Each row of a before or after table is a point. One or more steps were done to the points. Then noise was added and the rows were shuffled. The steps act on how far a point lies along the listed directions, d1 being the first. Write out the steps. A step turns or swaps two directions, mirrors them in a line or flattens them onto one, adds a multiple of one to another, or multiplies one. Angles are multiples of 10 degrees, from the lower direction toward the higher: turns from -170 to 170, lines from 10 to 170 but not 90. Use the fewest steps. Two steps may share a direction if one is a turn and the other turns, adds or multiplies; they go together, in the order done. Otherwise the lowest direction goes first.

Directions:
(1): [ -5 -45 -18]
(2): [-42  -6  26]
(3): [-26  18 -38]
Before:
[[-19 -16   4]
 [ 45   1 -23]
 [  1   2  56]
 [ 52  20 -20]
 [-10  28  31]
 [ 30   5 -26]
 [  7   1  -7]
 [ 13   2 -40]
 [-14  31  33]
 [-16  -8 -37]
 [ 17 -14 -14]
 [ 36  11   1]
 [-24  -1   0]]
After:
[[-28 -29  21]
 [-59 -17  28]
 [-36  32  -7]
 [ 66 -24   0]
 [-28  -1  24]
 [ 24  19  -3]
 [-58   6   6]
 [ 54 -22 -37]
 [-63 -23  38]
 [ 46 -20 -33]
 [-70 -42  35]
 [-15   0   6]
 [ 15  17 -17]]
Steps: turn d1 and d2 by 160 degrees; multiply d2 by 1.6

Directions:
(1): [  1  43  41 -33  29  41  -5  -1  13]
(2): [ -1  47  12   8  -5 -42  19 -44 -29]
(3): [ 12 -22 -26 -12  31  22  51 -42   9]
(4): [-11 -12  -5 -56  10 -47 -19 -10  32]
(5): [ 12  31 -24 -10 -58  13  19   0  41]
Before, 12 rows:
[[ -4  -3   0 -21  17   0  -1   7  15]
 [  0  12   4 -25  -9   1   6  -9  12]
 [ -4  20  -2   1 -30 -27  -4  -5  17]
 [  3  28  16   2   3  -2 -12   4 -22]
 [  3  16  -4   1   9  13  22 -10 -13]
 [  5  24   9   0  14   2   7  -3  -7]
 [ -1 -21  -1   3  35  13  10  16   1]
 [ -3 -20  -5  18  -5 -36 -31  25 -16]
 [  8 -49 -14  -6  13  63 -18  54  36]
 [  5  25 -10  12   7  39  25   6 -10]
 [ -1   6  18 -13  22 -11  -5 -12 -18]
 [  4  -6 -18  22  -4  11  14  -6 -21]]
After (12 x 9):
[[  7  -7  11   6  23  26   6  -9 -20]
 [-23  44  36 -51 -18 -94 -72  15  16]
 [  8  -2  -5  -2  24  26  12   5   2]
 [-11  -1  13  -9  25 -29  -1  10  -3]
 [  2 -33 -24  -6   5   6  -1   4   8]
 [  5  19   6  -5 -12  17  18  -8   4]
 [ -4  26   8  -2  10 -11   4  -4 -10]
 [  7   2   3  -2  11  23  -6  13  -8]
 [ -2  -8  -2  23 -10 -44 -27  19 -26]
 [  3 -11 -19 -14  18  27  20   0   8]
 [ -2  -3 -15 -35  20  20   4  16  25]
 [  6  11  -9  23 -25  12  16   1   7]]
Steps: add 1 times d2 to d3; turn d2 and d4 by -120 degrees

Directions:
(1): [ 36  22 -29  46 -13  17  -3   8  11 -45  46  16 -37 -13]
(2): [-31  -9   4  29 -41  27  11 -19 -62 -13 -36   5 -14 -33]
Before:
[[-48 -25  34   2 -13  11   7 -14 -48  22 -95 -10  29 -21]
 [ 52  36 -20 -15  50 -17  -5  21  64   1  62  10  -1  23]
 [-20 -10  30 -11  14  -8  26 -10 -22   7 -29 -23  11   2]
 [ 22   1 -38  50 -41  23  -9 -10 -19 -58  22  22 -33 -20]
 [-32 -20  26 -22 -19   8  17  -8 -23  35 -42 -14   5   5]
 [ -3  17  23 -66  42 -48  -2   4  46  36  -7  10  54  40]
 [-19 -17  17 -18   8   5  -6  -2  -9  21 -12  -1  13   0]
 [ 28   9 -20  47 -16  49  14  -3 -17 -74  35  10 -15 -11]
 [-36  -5   7   8 -38  30  10 -21 -54   9 -60  -5  -3 -36]
 [  5  10   2  23 -10  14  17  -8   9   1  -3  -3 -18   5]
 [ -4   8 -22  61 -47  21  -2  -6 -40 -52 -14  19 -55 -32]
 [-16  -7   6  11 -35  -1  15 -13 -38 -17 -14  11  -7 -16]
 [-21   2  12  -3  -2  11   1  -6 -31  19 -48  -8  19  -5]]
After, 13 rows:
[[ 13  14   4 -22  33 -11 -10  14  26  24  -8  -9  25  22]
 [-17 -15  21 -35  -1 -29  10  -5  -5  17 -17  -2  23  14]
 [ -7   2  12  10  -9  10  18 -12   1  15 -19  -9  -6   9]
 [ 16  -1  11 -35  17 -14   4  16  48  31  14 -13   5  33]
 [ 15   4  16 -14  38 -20  18   6  26  -1  14 -20   6  18]
 [ 10  -2   4 -12  21   0 -11  11  24  10  23   3   5   9]
 [-44 -36   7 -10 -34   6  -1 -29 -57   7 -60  -1  18 -11]
 [ 17  33 -30  61 -26  38  12  -7 -35 -45  23  28 -45 -40]
 [-39 -28  23  -4 -19  38  23 -25 -64 -16 -50 -12  30 -10]
 [ 50  53 -28  24   7  -9  -2  14  48 -46  63  40 -15   7]
 [-56 -27  28 -27 -12 -18   1 -15 -42  29 -83 -11  11   1]
 [-11  -5  18 -60  28 -18  -4   1  28  52 -32 -21  39  19]
 [ 16  -3  22 -42  59 -34 -14  22  66  37 -20 -16  47  35]]
Steps: turn d1 and d2 by 100 degrees

Directions:
(1): [ -3 -19  34 -16 -12 -23  -1  -9 -17  80  25  19  32 -14 -14 -10  14  22
   1  39  47   9  64   4  27 -41 -27 -19 -15  32 -22  22]
(2): [ 34  10 -15   8 -46 -23 -34   5  15 -32  34  53 -23   7  30  -1   9 -29
   6   1 -27   6  14  37 -20 -55 -56 -45  34   0   8 -28]
(3): [-23 -89 -18 -10 -15   6  24  13   2  -4  -4  10  22   1 -30 -18 -58  11
 -46 -18  38 -19 -22  30 -16   5 -21 -28  15   6  54 -19]
(4): [ 27   5 -13  29   9  14 -15  24 -12  13  37 -45  -3 -39  -3  48 -14   9
 -12 -20   0 -61 -26  20 -44 -16   5 -51 -22  21 -40  52]
(5): [ 40 -25  14  49 -10 -31   8   9   5  -8  24  19  -5  29 -33  -4  24 -12
  52 -31  66  23 -21  40  21  37  35  -8  24 -28 -27  20]
(6): [-26 -10  19   3  62   8 -12   6  47  21  43 -44  -5  -3   5  17 -18 -36
  17  35  21  70 -16  23 -48 -21 -15   8 -14 -25  10 -25]
Before, 13 rows:
[[  8  26   7   0  11  -9 -12 -13 -17   8 -19  -1   3  -4 -12  12  32   2
   25  -7  11  -9  18 -16  40   9  37  13   6   0 -18  23]
 [  5  43   3  -1   1 -14 -35  -7  21 -44  -7  23 -26  12  37  26  37 -32
   18  19 -43  30  -2  -5  -7 -14 -24  19  15 -31  -5 -36]
 [ 17  53  -6  24 -12  -7  -8  -3   1 -49 -26 -17 -36  -6  39  19  42 -21
   32 -19 -63  16 -16 -44  22  15  25  31   4 -38 -11  -8]
 [ -6  19 -23 -16 -14  -4 -18  -2  -5 -37  -3   7 -25   2  18   5 -16 -18
  -20 -18 -54 -13 -19  17 -23 -26 -57 -20   2   2  28 -35]
 [ 31  39   1  10  -9 -11 -13  -3   6   4 -16   0  -5  -7  26   0  32  -6
   31  10 -20  -4  -1 -16  20   9  12   5  -6   0 -17  -6]
 [ 31 -28   4   3 -33 -15  13   7 -19 -21 -14  46   0  22 -12 -23  20   6
    5 -40   7 -41  20  -8  30  10  17 -22  19  12   6   4]
 [-19 -47 -13 -17 -30  13  31   0 -24   9 -30  16  25   4 -28 -24 -39  33
  -41 -15  27 -54 -15 -12  37  41   0  15   1  11  28 -11]
 [ 10  20  18 -15 -53 -55   1 -14 -19   7  -4  57   1  26   3 -35  51 -13
   25   9  20  36  38  -7  41 -20 -32  -4  36  -9  -7 -10]
 [-29  -8 -25  14  19  42  26   4  12 -46 -18 -29  14   4 -12   2 -30 -16
   -5 -25   3   1 -64  -4 -34  46  43  21   4 -26  42 -28]
 [-15  17  -5 -40 -35 -17  25 -13 -31  -5 -45  67   6   7  -6 -46  37  22
   15  15 -17  -3  55 -17  55 -12   5  18  10  11   0 -16]
 [-26 -23  -9  -8  36  27   5   4   7 -20   6 -58  13 -23 -32   9 -48 -29
  -37   8  -7  -4 -38  -4 -29  35  25  -9 -20  11  24   4]
 [ 17  15  15 -21 -73 -37  -5 -19 -21   9 -20  95  11  33   5 -42  32   5
   23  -3 -15 -15  60 -13  61 -20 -15  15  30  11   6   2]
 [ 37  16   5  -5 -41 -32  -5 -17 -25  13  -5  70  17  36   1 -27  59 -12
   28  17   4  24  55  11  60  -9 -12   0  31  10 -14 -12]]
After (13 x 32):
[[ -1  39  19 -16 -27 -23 -19 -20  24 -20  -8  71 -19  51  30 -38  33 -39
   54  16 -35  57  36 -10  28 -19 -17  48  31 -35  23 -42]
 [-21 -34  -9  -9  12  20  10   2 -19  -7  -3 -47  28 -30 -46   1 -48   0
  -49  -1   1 -40 -25 -10 -13  39  30 -22 -21  33   7  27]
 [-26  -8 -17 -10   0  22  31  -8  -1 -30 -48  -1  -1  18 -11 -21 -30  10
  -20 -19  -5 -18 -38 -28  27  70  25  57   1 -27  33 -36]
 [ 27  38   8   5   1 -23 -21 -15  16  -6  22  39  -8  45  18 -13  56 -56
   53  32 -12  80  30  22  19 -14 -15  23  32 -22  -7 -43]
 [-40 -60  -6  -5   9  31  40   5  -7  17   0 -25  50 -10 -41  -8 -46  12
  -25  -3  62 -11 -28  12 -24  17  17  -9  -7   8  42 -12]
 [ -7  13  19  -7  20 -12  -9 -18 -10  32 -18  -1  15   2 -20   6  27   5
   27  10  29  16  24 -16  45   6  28  22   7  -3 -11  14]
 [  6  42  18  -3 -13 -42 -18  -9  19 -17  17  27 -27  31  22 -16  50 -49
   45  21  -4  85   9   1   0 -25 -33  11  33 -41  -4 -36]
 [-15 -54  32  -6 -31 -35  12  -3 -14  66  11  16  27 -22  -5 -10  13  13
    1  26  42  29  56 -12  44 -44 -35 -18  -9   6   8  -4]
 [ 12 -18  15  -2  -6 -13   6  -1   6 -31 -14  44 -11  41   1 -33  21 -17
   19 -22  -3  12  14 -12  22  19  14   7  27 -12  25 -30]
 [ 19   3  12  -1 -14 -22  -9  -7   5  38  -7  11   8 -10  11 -10  27   4
   24  29  12   3  22  -2  24 -14 -12  -6  -6  11  -9  -9]
 [ -5 -20  22 -11 -12 -30 -34  -1  10  24  30  37  10 -11  11  22  17 -14
   -3  41  19  22  37  25  -8 -63 -68 -32   8   0  -5 -24]
 [-31  29   1 -34   8  -9  15 -12   4 -20 -31  48  -7  20   7 -38  34 -11
   37  35 -22  53  33 -12  29 -10   2  44  10 -19  12 -51]
 [ -6  -3 -22 -23 -39 -17 -19  -2 -18 -16   2  36  -9  -3   9  -5 -16  -5
  -32 -14 -36 -29  10  25  -6 -49 -77 -42   8  19  35 -31]]
Steps: mirror d1 and d3 in the line at 120 degrees; multiply d2 by 1.3; turn d4 and d6 by -50 degrees; add 0.5 times d5 to d6

Directions:
(1): [ -4 -69  -9   9  51   2 -24   2  35  -1   0 -32   2 -27  54   0  40 -19
  14 -29 -18 -39   5 -56 -15  33  26 -31 -17 -17 -60 -24  -9 -18 -11 -29
 -17  -1  31 -40  -8  -7  29 -23  -7 -22 -26   7   0   0   3 -18  24  -1
 -23   6 -67 -56  37 -27 -24 -10 -35  46]
(2): [  3  25 -42  16 -81 -29 -39   6 -30 -22  72 -42 -13  19  37  -5   5  30
  24  -1 -55 -30  24   8  21  36 -36  33 -18  -9 -30 -18   5  18 -39   4
 -28   5  20  21   6   6  -8  33 -17 -21  18  30 -20 -61   5  19 -17 -17
   5  42  -4  -2  28 -36  36 -21  23 -16]
Before (8 x 64):
[[  1  -5   0   8  13   4 -11  -5   9   6  -8 -12  -8  -4   3   8  13  -5
   13   3 -12 -24   7  -4 -15  13 -12  -4   2  -2 -18  -8   7  -6   3 -11
    0 -10   1  -5   3   8  -1   4  -8  -1   4  -5 -11   9  -1   4   5  -1
   -1   1 -14  -7  19   7   1   2 -12   6]
 [  8 -19   0  -1  23  10   6   4   9   5   0   1  -6  -1  16  -1   9 -15
   -6  -7   9   4   3 -13  -9   3  15 -14   2 -10  -7  -2  -3 -10   0  -4
   -7   7  -8 -20  -9 -16   6 -20   8  10  -4   2   7   2 -15  -8  18   5
  -15  -6  -6  -7  10   8  -8   4  -6  14]
 [-14 -21 -15   9  29  -1   3  -7  13  -2   2  -6  -5  -4  29   2  18 -20
    9  -5 -13 -14   2 -33  -3  -3  13 -10 -13 -12 -15 -10   4 -13   0  -8
  -11   1  18 -19 -11 -11  -3 -27  -1 -18 -20   8  -7   1   8 -11  16  -6
   -8  -6 -19 -20  20  -9   1   0  -8   9]
 [ 12  62  -8   0 -49  -6  18   4 -32  -2  15  22   4  23 -37  -2 -40  27
  -23  25  13  31  -4  38  13  -6 -27  35  12  16  38  23   4  22   3  20
   12   4 -14  36  12   7 -26  22   2  16  21  -6   0  -7  -2  15 -28 -21
   22   3  56  51 -32  14  20   6  17 -37]
 [  8 -25  16 -14  41  15   9  -2  12   9 -26   8   3 -20 -10   4  16 -14
  -17   4  12  10   1 -14  -7  -8  10 -10  -1   0   6   2  -3  -2   6  -3
    4  -7  -5 -13  -1  -8  18 -14   7   2  -9 -19  12  23   3  -5  11   5
    7 -25  -5 -24 -13  10 -21  17 -22  12]
 [  9  56  -3   2 -53  -8  11   6 -26  -9  24  21 -10  24 -24   2 -33  25
   -6  16 -12  15  -5  46  26 -21 -18  34  13   7  37   9   3  14  10  19
   11   1 -16  31  11   6 -33  26   8   0  32   4 -19 -11 -14  13 -23  -5
   31  21  51  39 -21  13  23  10  40 -32]
 [  8  40  -8  -1 -25   0  -3  -1 -20  -1  11  17  -3   7 -32  -5 -17   2
  -10   8   6  11 -14  39  10 -14 -18  18  -7   8  16  28  11  11   5  21
   -4   4  -1  10   1   5 -16  16   2   0  18   3   4  -5  -4  13 -13 -10
   10   7  23  23 -22   7  11  -4  18 -28]
 [  1 -53  26 -14  95  29  24 -10  42   9 -66  16  16 -15 -12   1   1 -39
  -23  -9  44  17 -20 -26 -25 -20  42 -45  16   0  15  -2  -8 -21  32  -9
   18  -8  -2 -33  10 -13  14 -38   7   8 -26 -11  20  47 -14 -24  31  15
   -5 -38 -27 -20 -10  11 -33   6 -25  27]]
After (8 x 64):
[[  2   9  -3  11  -6  -2 -13  -6  -1   4   4 -12 -10   1   2   4   8   2
   13   7 -17 -22   9   4  -9  14 -21   5   2  -3 -13  -7   9   0  -2  -6
   -4  -8  -1   4   5  10  -7  13 -11  -1  10  -2 -12   0  -1  10   0  -4
    2   8  -6   0  17   7   8   1  -3  -2]
 [ 12  27  -4 -10 -28  -3   1   0 -21   0  14   2  -6   6 -20   1  -5  13
  -10  19  -8  14  11  24  14  -4 -25  27  -1   6  24   4   5  18 -11  15
   -1  -2 -10  19   4  -2  -4  15   3   1  15  -5   1  -9   2  16 -11  -3
   21  -6  31   4 -19   8  11  12  10 -20]
 [  3 -15  10  -5  49  17   6  -4  16  13 -29  23   2 -19 -23  -2   1 -26
  -15  -9  26   7 -24   2 -10 -15  14 -17  -6   5  -1  23   4 -11  22   4
    3   2   3 -25  -4  -1   4 -15   8  -1  -5 -11  16  29  -6  -6   7  -2
   -7 -12 -14  -8 -16  15 -21   3 -15   4]
 [  5 -27  24  -8  76  24  35  -1  30  18 -52  33  17 -21 -22   2  -6 -17
  -34  -2  48  23 -22 -21 -23 -10  27 -27  12   9   9  16  -9 -12  30 -12
   22  -4  -5 -21  -2  -6   9 -30  11  16 -20 -30  19  51  -4 -20  10  -6
   -5 -31  -4   0 -24  24 -37  14 -37  20]
 [-10  16 -29  13 -26 -13  -3  -8 -13 -11  32  -8 -11  13  22  -1   5  -2
   11   8 -28 -12  10  -7  12  -2 -11  15 -13  -8  -2  -5  12   2  -9   4
  -15   2  12   6  -5  -4 -17  -4  -4 -18  -1  18 -16 -25  10   3   0 -12
    2   9   8   2  18 -15  25  -5  16 -16]
 [ 11  61 -16  -4 -66  -9   4  -4 -38 -15  23   3   1  40 -32  -5 -43  23
  -10  25  -2  29   1  51  18 -16 -33  33  14   9  52   6   8  22  -3  31
    5   0 -16  42  25   4 -31  31  -4   7  28  17  -6 -27 -13  22 -20  -3
   30   5  52  48 -21   0  41  -7  46 -47]
 [ 12  12 -10   2 -26  -2   1   7 -16  -1  25  -4 -10  14  10  -5  -3   1
   -3   5  -4   9   7  10   3   5  -7   9   4 -10   4   2   1   5 -10   8
   -8   9 -12   1  -5 -11  -7   2   1   8  13  14   2 -21 -15   5   2  -1
   -4   6  16  12   8   5  14   0  15  -7]
 [  3 -36  28  -4  78  24  26   1  38  11 -49  30   6 -21  -7   9   0 -26
  -17 -12  26   6 -26 -17 -10 -21  43 -29  17   1   7   5 -12 -20  40 -14
   21  -5  -7 -30  -2  -6   4 -32  18  -1 -12 -19   0  49 -17 -23  18  12
    0 -14 -12 -14 -12  19 -35  20 -19  29]]
Steps: swap d1 and d2
